Every row gives one point. The ring and each string are closed loops that go straight from each point to the next, and from the last back to the first. Before rounding, they use only three directions, however many columns there are. Count how often each string passes through the ring. Passing back the other way cancels.

Ring:
array([[ 69,  21,   2],
       [ 58,  63,   6],
       [  8,  95,   5],
       [-23,  86,   4],
       [-55,  43,   0],
       [-54, -14,  -7],
       [-22, -50, -14],
       [ 22, -53, -14],
       [ 49, -34,  -9]])
String:
array([[  9, -16, -20],
       [ 13, -16,  -9],
       [ 33, -28, -46],
       [ 61, -68, -46],
       [ 59, -84,  -8],
       [ 32, -64,  18],
       [ 12, -34,  20],
       [  9, -15, -24],
       [  7, -40, -49],
       [  7, -41, -53]])
Times through: 1
String:
array([[-39,   3,  44],
       [-46,  17,  48],
       [-22,  28,  24],
       [-18,  49, -41],
       [-44,  43, -38],
       [-10,  23, -22]])
Times through: 0

Ring:
array([[ 48,  13,  40,   2,   5,  -6,   9,  -2],
       [ 18,  60,  53,   9,   6, -16,   2,  -7],
       [-23,  60,  53,   7,  11, -14,  -5, -18],
       [-46,  15,  34,  -5,  16,  -2,  -9, -29],
       [-36, -28,  16, -13,  17,   8,  -7, -29],
       [ 17, -57,  12, -15,  11,  12,   5, -16],
       [ 43, -33,  25,  -7,   7,   5,  10,  -7]])
String:
array([[ 23,  21,  27,  -1,  11,  -6,   2,  -9],
       [ 31,  54,  17,   1,  16, -14,  -1,  -6],
       [ 29,  94,  71,  18,   2, -25,   5,  -1],
       [  2,  80,  81,  17,   1, -21,   2,  -9],
       [-20,  70,  94,  17,  -2, -18,   1, -15],
       [-45,  81,  80,  14,   6, -19,  -6, -22],
       [-38,  26,  83,   8,   0,  -7,   0, -23],
       [-15,   5,  53,   0,   6,  -2,   0, -19],
       [-24,  15,   9,  -9,  21,  -2,  -9, -24],
       [-37,  -1,  -2, -14,  25,   3, -12, -29],
       [-50, -46,  11, -17,  19,  13,  -9, -34],
       [-34, -75,  31, -16,   9,  18,   0, -30],
       [ -7, -48,  38,  -9,   6,  10,   4, -21],
       [  5, -72,  45, -10,   1,  15,   9, -18],
       [ 13, -36,  34,  -7,   6,   7,   6, -15],
       [ 16,  -5,   7,  -9,  17,   1,   0, -14],
       [ 31,  -8,   6,  -9,  15,   1,   2, -10],
       [ 27,  -7,  42,  -1,   5,  -1,   7,  -9],
       [ 17,   2,  47,   0,   5,  -3,   6, -11]])
Times through: 2
String:
array([[ 20, -13,  15,  -8,  13,   2,   2, -13],
       [  9, -17,  43,  -3,   5,   2,   5, -14],
       [ 14, -45,  46,  -6,   2,   8,   9, -14],
       [ 25, -84,  29, -14,   4,  17,  11, -14],
       [ 35, -95,   7, -19,   8,  20,  10, -13],
       [ 34, -53, -11, -18,  17,  11,   4, -12],
       [ 40, -33, -20, -17,  21,   7,   2, -10],
       [ 57, -48,  -1, -14,  12,   9,   9,  -5],
       [ 58, -55,  41,  -6,  -1,   8,  16,  -3],
       [ 43, -46,  59,  -2,  -5,   7,  16,  -6],
       [ 25, -31,  51,  -2,   0,   4,  10, -10]])
Times through: 0

Ring:
array([[ 60,  34, -23,   0,   6, -15, -53,  -4,  26,  -5,   6,   8],
       [ 12,  48, -22,  20, -23,  -8, -36, -11,  38,  -7,   8,   6],
       [-41,  39, -15,  29, -38,   1,  -8, -17,  43,   3,   4,   3],
       [-72,   7,   0,  19, -30,   6,  19, -21,  37,  23,  -4,   0],
       [-57, -23,  10,  -2,  -4,   4,  24, -20,  25,  39,  -8,   1],
       [ -8, -36,   9, -23,  25,  -3,   7, -13,  14,  41, -10,   4],
       [ 56, -20,  -6, -31,  40, -13, -30,  -3,  10,  25,  -7,   7],
       [ 74,  14, -19, -16,  25, -16, -52,  -1,  18,   4,   1,   8]])
String:
array([[-28,  36, -46,  25, -28,   7, -20,  -4,  46, -11, -18,  -4],
       [-25,  22, -26,  16, -19,   3, -12,  -9,  38,   3, -10,  -1],
       [-44,  28, -37,  24, -29,   9,  -8,  -7,  45,  -3, -17,  -4],
       [-16,  17,  -2,  10, -15,  -5,  -9, -17,  31,  15,   5,   6],
       [-21,  31,  17,  18, -28, -10,  -7, -27,  31,  19,  24,  11],
       [-25,  66,  -5,  40, -51,  -7, -21, -24,  45,  -5,  24,   9],
       [  4,  73, -48,  38, -41,  -2, -46,  -5,  50, -28,   0,   2],
       [ 36,  68, -19,  25, -27, -15, -52, -13,  38, -15,  21,  11],
       [ 29,  35,  23,   7, -11, -22, -28, -26,  23,  17,  35,  17],
       [ 20,  25,  -9,   5,  -5, -10, -29, -12,  28,   7,   8,   8],
       [ 19,  31, -42,   9,  -6,  -2, -38,   0,  36,  -9, -13,   0],
       [ 17,  60, -53,  27, -26,  -2, -49,   0,  46, -26,  -8,   0],
       [-12,  61, -43,  35, -39,   1, -34,  -7,  49, -20,  -3,   0]])
Times through: 0
String:
array([[-72,  25, -41,  30, -38,  15,   4,  -8,  50,  -2, -24,  -8],
       [-95,  29,  -4,  38, -53,   9,  22, -25,  47,  14,   1,   0],
       [-71,  25,  31,  28, -44,  -4,  21, -36,  35,  30,  26,  10],
       [-34,  16,  21,  13, -23,  -8,   4, -28,  29,  27,  19,  10],
       [-19,  12,  -4,   7, -11,  -3,  -7, -16,  30,  17,   1,   4],
       [-52,  21, -41,  23, -28,  12,  -4,  -5,  45,  -2, -24,  -6],
       [-80,  44, -46,  43, -54,  16,   0,  -9,  57, -11, -20,  -8],
       [-65,  59, -13,  47, -61,   3,  -3, -23,  51,  -3,  11,   3],
       [-28,  52,  21,  32, -45, -12,  -9, -32,  37,  13,  35,  14],
       [ -6,  27,  -3,  13, -17,  -7, -17, -17,  32,  11,  10,   7],
       [ -2,  19, -28,   8,  -8,  -1, -22,  -6,  34,   3, -10,   1],
       [  1,  42, -53,  21, -20,   3, -37,   1,  44, -18, -17,  -3],
       [ 13,  64, -41,  30, -32,  -5, -46,  -6,  45, -22,   2,   3],
       [ 17,  68, -13,  30, -35, -13, -42, -17,  40, -11,  23,  11],
       [  9,  33,  25,  11, -18, -18, -19, -28,  25,  20,  33,  16],
       [  3,  18,   5,   5,  -8, -10, -16, -18,  27,  17,  12,   9],
       [ -5,  26, -26,  12, -14,  -1, -22,  -8,  36,   1,  -6,   1],
       [-10,  32,  13,  16, -23, -11, -13, -24,  31,  16,  22,  11],
       [-24,  38,  24,  23, -34, -13,  -6, -31,  32,  19,  32,  13],
       [-19,  20,   0,  12, -18,  -5,  -8, -19,  32,  15,   8,   6],
       [-29,  16, -27,  13, -16,   4,  -9,  -8,  38,   5, -14,  -2]])
Times through: 3

Ring:
array([[ 15,  -2,  -9,   2, -44,  -5, -36,   1, -28,  -9,  35, -43, -15,
         -3],
       [ -3,   3,  -7,  34, -37,   1, -53,   2, -24,  20,  45, -48, -39,
          5],
       [-17,   5,  -8,  56, -24,   7, -56,   1, -11,  40,  38, -36, -51,
         12],
       [-27,   1, -10,  67,  -3,  12, -40,   5,  16,  54,   8,  -1, -49,
         17],
       [-19, -11,  -7,  47,  11,   9, -10,  14,  35,  41, -32,  31, -26,
         14],
       [ -3, -19,  -7,  20,  10,   4,  10,  18,  37,  18, -51,  43,  -4,
          6],
       [ 13, -22, -11,  -7,   1,   0,  22,  15,  30,  -9, -54,  43,  16,
         -1],
       [ 31, -17, -17, -31, -22,  -4,  18,   4,   7, -37, -29,  21,  28,
         -9],
       [ 30,  -9, -15, -24, -39,  -6,  -7,   0, -16, -34,   7, -15,  13,
        -10]])
String:
array([[-16,   4, -20,  54, -12,  13, -33,  -8,  11,  34,  14,   0, -36,
         13],
       [ -7,  -1, -16,  36, -16,   8, -27,  -2,   5,  21,   9,  -3, -26,
          8],
       [-12,  -3,  -2,  43, -19,   2, -43,  12,  -5,  34,  18, -26, -41,
          9],
       [ -7,  -3,  -7,  36, -20,   3, -37,   7,  -4,  25,  16, -20, -33,
          7],
       [ -6,   4, -18,  38, -23,   8, -35,  -8,  -2,  19,  23, -14, -29,
          8],
       [-14,  12, -21,  55, -31,  12, -55, -15, -13,  31,  50, -34, -47,
         12],
       [-21,  12,  -7,  66, -34,   7, -76,  -2, -25,  48,  64, -60, -66,
         14],
       [-20,   4,   2,  60, -28,   2, -69,  11, -21,  49,  49, -56, -62,
         12],
       [ -4,  -7,  -2,  28, -18,   0, -31,  14,  -2,  22,   6, -17, -28,
          6],
       [ -8,   1, -16,  39, -17,   8, -31,  -3,   3,  23,  14,  -7, -29,
          9],
       [-16,   4, -17,  54, -14,  12, -37,  -6,   7,  35,  18,  -6, -39,
         13],
       [ -8,  -5,  -8,  36, -12,   5, -27,   8,   7,  26,   2,  -4, -28,
          8],
       [ -8,  -9,  -2,  33, -10,   1, -27,  16,   7,  28,  -4,  -6, -29,
          8],
       [-11,  -5, -12,  40,  -6,   8, -21,   5,  17,  29,  -7,   9, -26,
         10],
       [-22,  -2, -21,  59,   9,  18, -12,  -4,  37,  41, -21,  37, -29,
         17],
       [-27, -10, -12,  61,  22,  15,  -5,  11,  49,  52, -43,  48, -30,
         18],
       [-24, -22,   7,  49,  25,   4,  -4,  36,  46,  54, -58,  41, -28,
         15],
       [ -7, -16,   0,  27,   2,   1,  -9,  23,  24,  27, -32,  18, -18,
          8],
       [ -2,  -9, -14,  24,  -5,   6,  -6,   5,  20,  14, -20,  21, -11,
          6],
       [ -5, -10, -17,  28,   3,   9,   2,   3,  31,  17, -32,  37,  -8,
          8],
       [-14, -17, -10,  37,  21,  10,  10,  16,  50,  34, -58,  56, -12,
         12],
       [-22, -22,   3,  45,  26,   6,   2,  32,  50,  49, -62,  48, -23,
         14],
       [-17, -17,   3,  41,  11,   3, -12,  28,  30,  42, -37,  22, -27,
         12],
       [ -7, -10,  -7,  31,  -6,   4, -16,  12,  15,  24, -14,   9, -21,
          8],
       [-12,  -1, -22,  44,  -3,  14, -14,  -7,  24,  26,  -9,  24, -22,
         12],
       [-39,   3, -15,  87,  11,  20, -36,   0,  33,  69,  -4,  20, -55,
         24],
       [-41,  10, -18,  95,   4,  22, -48,  -7,  24,  73,  16,   5, -64,
         25]])
Times through: 3
String:
array([[ 14,  -6, -18,   1, -25,   1, -10,  -2,  -1, -12,   1,  -1,   0,
         -2],
       [ 22, -11,  -5, -13, -38,  -9, -20,  11, -20, -18,  12, -29,  -2,
         -7],
       [ 25,  -7,  -4, -16, -51, -12, -34,   8, -38, -23,  35, -54,  -7,
         -9],
       [ 20,   2, -11,  -1, -56,  -6, -46,  -4, -42, -16,  55, -61, -17,
         -6],
       [  5,   0, -20,  19, -27,   5, -24,  -8,  -5,   1,  17, -11, -15,
          3],
       [  1,  -5,  -6,  22, -24,   0, -30,   8,  -7,  13,  13, -20, -23,
          3],
       [-11,   3,   2,  46, -36,  -2, -67,  12, -28,  36,  52, -62, -54,
          8],
       [-22,   8,  -2,  65, -30,   5, -74,   5, -22,  51,  56, -58, -66,
         14],
       [-10,  -4,  -3,  40, -18,   2, -40,  12,  -3,  32,  15, -22, -38,
          9],
       [-11,   0, -13,  44, -14,   8, -32,   0,   6,  29,  11,  -6, -33,
         10],
       [-30,   8, -21,  77,  -4,  19, -42, -10,  18,  54,  17,   3, -51,
         20],
       [-40,   2,  -9,  89,   9,  17, -43,   6,  28,  74,   2,   9, -61,
         24],
       [-30,  -7,  -1,  67,  10,  10, -30,  19,  28,  61, -16,  13, -47,
         18],
       [ -6, -11,  -3,  29,  -7,   2, -19,  16,  13,  25, -13,   4, -22,
          7],
       [-10,  -8, -17,  37,   4,  11,  -5,   2,  31,  25, -26,  33, -16,
         10],
       [-14, -17, -13,  37,  24,  12,  16,  13,  55,  32, -63,  65,  -8,
         13],
       [ -6, -30,   4,  16,  24,   0,  22,  36,  51,  25, -81,  59,   1,
          7],
       [  4, -25,   5,   5,   3,  -5,   6,  32,  25,  12, -49,  25,  -2,
          2],
       [  7, -10, -17,  10, -11,   4,   0,   2,  16,  -1, -20,  21,   0,
          2],
       [ 15, -12, -23,  -4, -10,   5,  15,  -4,  22, -16, -32,  36,  15,
         -1],
       [  9, -14,  -6,   4, -15,  -2,  -7,  14,   7,   0, -17,   4,  -4,
          0],
       [ 38, -25,  -8, -47, -21, -11,  26,  16,   6, -45, -43,  21,  37,
        -13],
       [ 51, -20, -22, -62, -34,  -9,  32,  -2,  -2, -70, -30,  20,  52,
        -19],
       [ 32,  -6, -30, -25, -33,   1,  10, -16,  -2, -43,  -4,  12,  25,
         -9]])
Times through: 0

Ring:
array([[ 55,  37,  18, -12,  27,  30,  -8,   6,  12, -26, -14,  -6,   8,
         25],
       [ 24,  58,   8, -16,  27,  12,   7, -10,  18, -20,  -3, -14,  -1,
         15],
       [-18,  45,  14,  -2,  12, -20,   9, -28,  14, -10,   9,  -4, -15,
         -5],
       [-39,  -8,  18,  12,   0, -30,  -1, -33,  -3,  -2,   5,   9, -30,
        -28],
       [-12, -35,  31,  19,  -3, -16, -17, -20, -11,  -6,  -4,  20, -23,
        -21],
       [ 31, -22,  43,  18,   0,   4, -27,  -1,  -5, -17, -10,  24,  -4,
          4],
       [ 57,   5,  38,   5,  12,  22, -23,   9,   4, -24, -14,  14,   8,
         21]])
String:
array([[ 21,  78,  38,   4,   8, -15,   0, -15,  29, -21,  12,   6,   9,
         27],
       [ 13,  39,  32,   6,   8, -11,  -5, -15,  15, -17,   5,   8,  -2,
         10],
       [ -7,  22,   2, -10,  21,   0,   6, -20,   4, -11,  -4, -10, -19,
        -10],
       [-27,  29,  -8, -14,  23,  -8,  15, -29,   5,  -6,   0, -17, -27,
        -19],
       [-45,  54,  14,   2,   6, -41,  16, -42,  18,  -4,  19,  -3, -23,
        -15],
       [-39,  47,  34,  16,  -6, -50,   6, -40,  18,  -6,  23,  12, -17,
         -9],
       [-18,  28,  36,  16,  -4, -34,  -3, -29,  12,  -9,  13,  15, -13,
         -5],
       [-12,  14,  26,   9,   3, -20,  -4, -24,   5,  -9,   5,   9, -16,
         -9],
       [-21,  -6,   3,  -3,  15,  -6,   2, -24,  -5,  -6,  -5,  -4, -28,
        -24],
       [-54, -31,  -7,  -1,  12, -19,   6, -37, -15,   4,  -4,  -5, -46,
        -48],
       [-57, -41,   9,  12,   0, -31,  -1, -38, -16,   5,   1,   8, -44,
        -48],
       [-33, -29,  38,  27, -13, -37, -15, -30,  -8,  -2,   6,  26, -27,
        -27],
       [-10, -15,  43,  25, -10, -27, -18, -21,  -2,  -8,   4,  26, -16,
        -12],
       [ 10,   8,  30,   9,   5,  -7, -11, -13,   4, -14,  -1,  11,  -9,
          0],
       [ -8, -26,   8,   0,  14,   3,  -7, -16, -11,  -7, -11,   1, -26,
        -22],
       [ -4, -52,  18,  10,   5,   1, -17, -13, -19,  -7, -14,  13, -27,
        -26],
       [ 18, -58,  45,  26,  -7,  -1, -34,  -4, -17, -12, -13,  32, -14,
        -12],
       [ 45, -30,  72,  36, -16,  -6, -42,   4,  -3, -20,  -5,  45,   7,
         14],
       [ 44,   2,  63,  26,  -8,  -5, -31,   1,   6, -22,  -2,  33,   9,
         21],
       [ 24,   6,  32,   8,   7,   2, -15,  -6,   3, -17,  -6,  12,  -4,
          6],
       [ 19,  -9,  10,  -6,  20,  18,  -9,  -5,  -5, -15, -15,  -2, -14,
         -5],
       [ 31,  -2,  17,  -4,  18,  20, -12,  -1,  -2, -18, -15,   2,  -7,
          3],
       [ 63,  -1,  17, -11,  27,  44, -18,  14,  -2, -25, -25,  -2,   4,
         17],
       [ 89,  24,  33,  -7,  24,  46, -23,  23,   9, -33, -21,   5,  21,
         39],
       [ 79,  42,  41,  -1,  17,  30, -20,  15,  17, -32, -12,   9,  22,
         42],
       [ 47,  37,  38,   4,  12,  10, -14,   1,  15, -24,  -4,  10,  10,
         26],
       [ 30,  28,  28,   1,  13,   6,  -9,  -6,  10, -20,  -4,   5,   1,
         14],
       [ 25,  25,   1, -18,  30,  24,   1,  -5,   5, -18, -13, -14,  -8,
          4],
       [ 19,  24,   1, -16,  28,  18,   2,  -8,   5, -16, -11, -13, -10,
          2],
       [ 22,  42, -10, -26,  37,  26,  10,  -7,   9, -18, -12, -24,  -9,
          5],
       [ 27,  73,  -3, -26,  36,  20,  14,  -9,  21, -21,  -5, -24,   0,
         18],
       [ 25,  95,  14, -17,  27,   3,  13, -13,  31, -23,   6, -15,   7,
         27]])
Times through: 5
String:
array([[ 13, -32,  68,  41, -22, -26, -35, -11,  -4, -13,   3,  45,  -5,
         -1],
       [ 20,   8,  49,  20,  -4, -13, -20, -10,   6, -16,   2,  24,  -1,
          9],
       [ 10,   1,  22,   3,  11,   1,  -9, -12,   0, -13,  -6,   6, -12,
         -4],
       [ 17,   0,  31,   9,   6,  -1, -14,  -9,   1, -15,  -5,  13,  -8,
          1],
       [ 33,  -1,  48,  18,  -2,  -2, -24,  -3,   3, -19,  -4,  24,   2,
         11],
       [ 19,   1,  24,   4,  11,   5, -12,  -8,   0, -15,  -8,   7,  -9,
          0],
       [ 34, -18,  19,  -1,  17,  23, -17,   2,  -7, -17, -18,   5,  -8,
          1],
       [ 63, -10,  39,   7,  11,  28, -28,  13,  -2, -25, -19,  16,   7,
         20],
       [ 89,   4,  58,  14,   6,  30, -37,  22,   6, -32, -16,  26,  23,
         40],
       [ 68,  27,  66,  21,  -2,   6, -31,  10,  15, -29,  -3,  30,  22,
         39],
       [ 37,  18,  39,   8,   7,   5, -17,  -2,   8, -21,  -5,  14,   4,
         16],
       [ 24,   3,  14,  -5,  19,  16,  -8,  -5,  -1, -16, -13,  -1,  -9,
          1],
       [ 37,  -8,   7, -11,  26,  32, -11,   3,  -5, -19, -21,  -5,  -8,
          2],
       [ 67,  -5,  30,  -1,  18,  36, -24,  15,  -1, -26, -22,   9,   8,
         21],
       [ 87,   4,  63,  18,   2,  25, -39,  21,   7, -32, -14,  30,  24,
         40],
       [ 65,  14,  69,  25,  -6,   3, -35,   9,  11, -27,  -3,  35,  20,
         34],
       [ 29,  12,  41,  12,   3,  -1, -18,  -5,   7, -19,  -3,  17,   1,
         12],
       [ 15, -15,  13,  -2,  16,  14, -11,  -7,  -7, -13, -14,   2, -15,
         -8],
       [ 23, -38,  26,   9,   8,  13, -23,  -2, -13, -14, -17,  14, -14,
         -8],
       [ 24, -58,  45,  25,  -6,   3, -35,  -1, -17, -13, -14,  31, -12,
         -9],
       [ 21, -44,  61,  35, -16, -14, -37,  -6, -10, -13,  -5,  41,  -7,
         -3],
       [ 12, -47,  66,  41, -21, -22, -38, -10, -10, -11,  -1,  45,  -9,
         -6],
       [ 10, -15,  51,  26, -10, -18, -24, -12,  -1, -13,   1,  30,  -7,
         -1],
       [  9,   0,  34,  13,   2,  -9, -14, -13,   2, -13,  -2,  15, -10,
         -2],
       [ -9, -29,  10,   2,  11,   0,  -8, -17, -12,  -7, -11,   4, -26,
        -23],
       [-20, -58,  13,  10,   5,  -5, -14, -19, -21,  -3, -13,  11, -34,
        -35],
       [-12, -65,  39,  28, -11, -17, -27, -17, -20,  -4,  -7,  30, -26,
        -28]])
Times through: 4
